Each row is a point. A path goes straight from each point to the next, and from the last back to the first. The post is the endless flat space through its rows: a point in 2 columns, a line in 3, a plane in 4, and so on, so that a path can go around it. Count how often the path circles the post. Going back the other way cancels.
In the rows, zero is written as 128.

Post:
[[ 96 104 162]
 [104 100  51]]
Path (8 x 3):
[[127 132 210]
 [ 82 144 138]
 [ 57 160 109]
 [117 173 150]
 [121 102 135]
 [124  67  67]
 [ 98  65 137]
 [158  65 100]]
Times around: 0

Post:
[[ 83 116 187 131 102 138 102 133 221 115 122]
 [121 126  64  35 138 122 177  94 112 212 176]
 [ 97 121 140 206 169  98  64  65 172  59  32]
 [109 105 126 135  79  65  82 140 210  41 124]
 [128 103 131 147 190 141  91 179  45 157 167]
 [ 99 100  76 171 136 155 154 173 118 117 156]
 [105 125 169  84 194 104 171  81 161 115 126]
 [ 89  81 137 226 125  53 199  94  35 180 112]
 [125 125 174 110 118 148 158 141 106 123 105]
 [ 96  97  42  83 149  75 168 170 175 177 111]]
Path (15 x 11):
[[120 105 155   7 137 101 206 158 182 101 128]
 [100  97 136  56 143  74 182 178 105 154 120]
 [103 151 111 129 127  76 130 159  85 123 152]
 [131 163  78  85 136  82 114  76 114 167  86]
 [ 88 169 112 106 113 123 103 152 127  70 159]
 [125 156  83  98 125 103 225 153 159 101 179]
 [174 109  80  95  88  75 106 118 167 161  77]
 [148  72 135 117 135 100 123 127 175  94  87]
 [ 62  69 153 127 163 122 135 182 146 158  94]
 [ 89 125 117 123 119 134  85  88 108 132 118]
 [ 43 100 116 126 151  91 122 122 133  79 151]
 [100 117 110 130 131 116 117 174 132 116 120]
 [141 156  78 195 122 138 168 169  80 132 165]
 [159 129  90 132 138 100 106  66  79 125  86]
 [150  73 180 141 150  99 105 126 136 155 118]]
Times around: 2

Post:
[[ 85  81 115 108 139 152 203  87 114 112 105 143 101 158 165  94 151  55]
 [142 141 119 104 178 102  74 177  74 106  83 156 134 191 153 128 104  97]
 [127 200 189 128 117 130 110 150 138 125 115 118 181 161 146  95 154 167]
 [142 149 130 147 178 100 109 132 122 167 170 148 175  88 132 140 120 162]
 [145 107 106  78 120  90  86 164 116 117 149 126 136 125 165 105 162 127]
 [172 144 110  64 170 148  91 154  82 140 146 204  74 175 151  89 123  81]
 [112 116 139  96 118  95 113 177  69 136 133 198 118 145 160 137 157  22]
 [153 166 147 104 104 130 147 130  59 192 134  84 152 110  95 100 145 171]
 [ 99 147  71  91 144  80 111 149  72 132 123 194 126 136 121  72 140  65]
 [106 115 117  54 162 148 172 172 109  79 120 181 154 124 123 129 128  32]
 [ 57 110 131 147  45 170 138  69 186 129 130  92 139 102  87 150 102 202]
 [ 96 141 135 111 103 134 125  32 138 164 153  95 180 130  93 163 173 176]
 [114 191 132 130 131  85 115  99 118 114 147 105 117  95 127 143 156 148]
 [ 93  93 123 147  75 220 137   8 156  93 105 100 177  68 105 122 142 134]
 [ 92 117 142 126  60 156 181  23 141 106  93 154 169 101  93 160 160 202]
 [118  69 145  72 128 135 156  93 161 131  66 182  95 145 110 104 122  43]
 [124 128 131 164 121 134 117 117 138 132 139  94 144 139  81 127 211 169]]
Path:
[[ 50 122 114 126 172  90 136 151  96 129 170 199 195  97  86 135 110  80]
 [152 159 123 121 162 115 117 109  73 145 196 136  77 161 147 155 216 194]
 [114 204 123  37  62 188 188  62  29 184 100 139 153 111 116  67 160 149]
 [ 76 165  64 159  87 150 107  24 161  99 156 122 126  74 139 141 134 140]
 [ 98 122  79 144  61 146 123  13  71 157 109 146 100 156  31  86 180 119]
 [ 62 140 155  77 128 173 106  95 185  70 136 130 170 156 100 116 175  76]
 [ 84 123 149 106  66 123 136 232 110 180 154 136 123 192 130  87 176 162]
 [ 97 103 122  78  53  98 148 140 169 130 105 184 157 104 149 148 158 126]
 [157  80 165  89  88 129 109 147 121 179 106 162 182 168 164 140 160  65]
 [131 131 135  51 119 106 141 147  91 147 109 133 131 151 106 118 199  99]
 [102 111 144 122 117 138  85 118 137 105 175 168 157 116 147 149 185 112]
 [101 121 115  89 113 116 134 126 137  80  91 107 141 137  79  93 162 122]
 [ 95 144  99 171  80 106 116 118 158 105 141 103 104 179  64 140 209 123]
 [158 132 109 129 142  48  86 165 155  67 117 137 123 114 115 171 240 134]
 [ 60  33  66  66 112 119  77 171 137 134  96 213  77 117  76 153 103  71]
 [117 164 144 131 134 144 147  79  82 151 154 107  75 196 143  66 225 111]
 [ 83 139 191 135  81 168 189 145  73  90 115  96 138 209 172 127 149 104]
 [136 161 134 142  93 146 240  78  95 173 184  80 199  42 107 132 134 190]
 [141 176 121  34 116 106 150 183  69 136  71 178 151 168 149 135 144 122]
 [114 147 160  58 154 176 116 132 150 104 121 113 204  87 113 112 165 136]
 [ 94 151 169 115  65 126 159 130  79 155 183 163 212  89 119 138 196 161]
 [ 93 134 159 142  95 153 146 129 130  88 121 110 125 164 112 113  95 105]
 [160 165 139 114  93 141 107 151 113 134 140 157 206  72 144 100  88 127]
 [ 69 104 155 185  54 101 152 111  99  91 141 103 112 147 184 129 178 136]
 [116 197 161 249 159 111 143 156 114 123 110 127 215  64  92 122 105 127]
 [117 197 168 121  50 134 145  93 135 171 173 140 155 106  73 106 166 198]]
Times around: 1
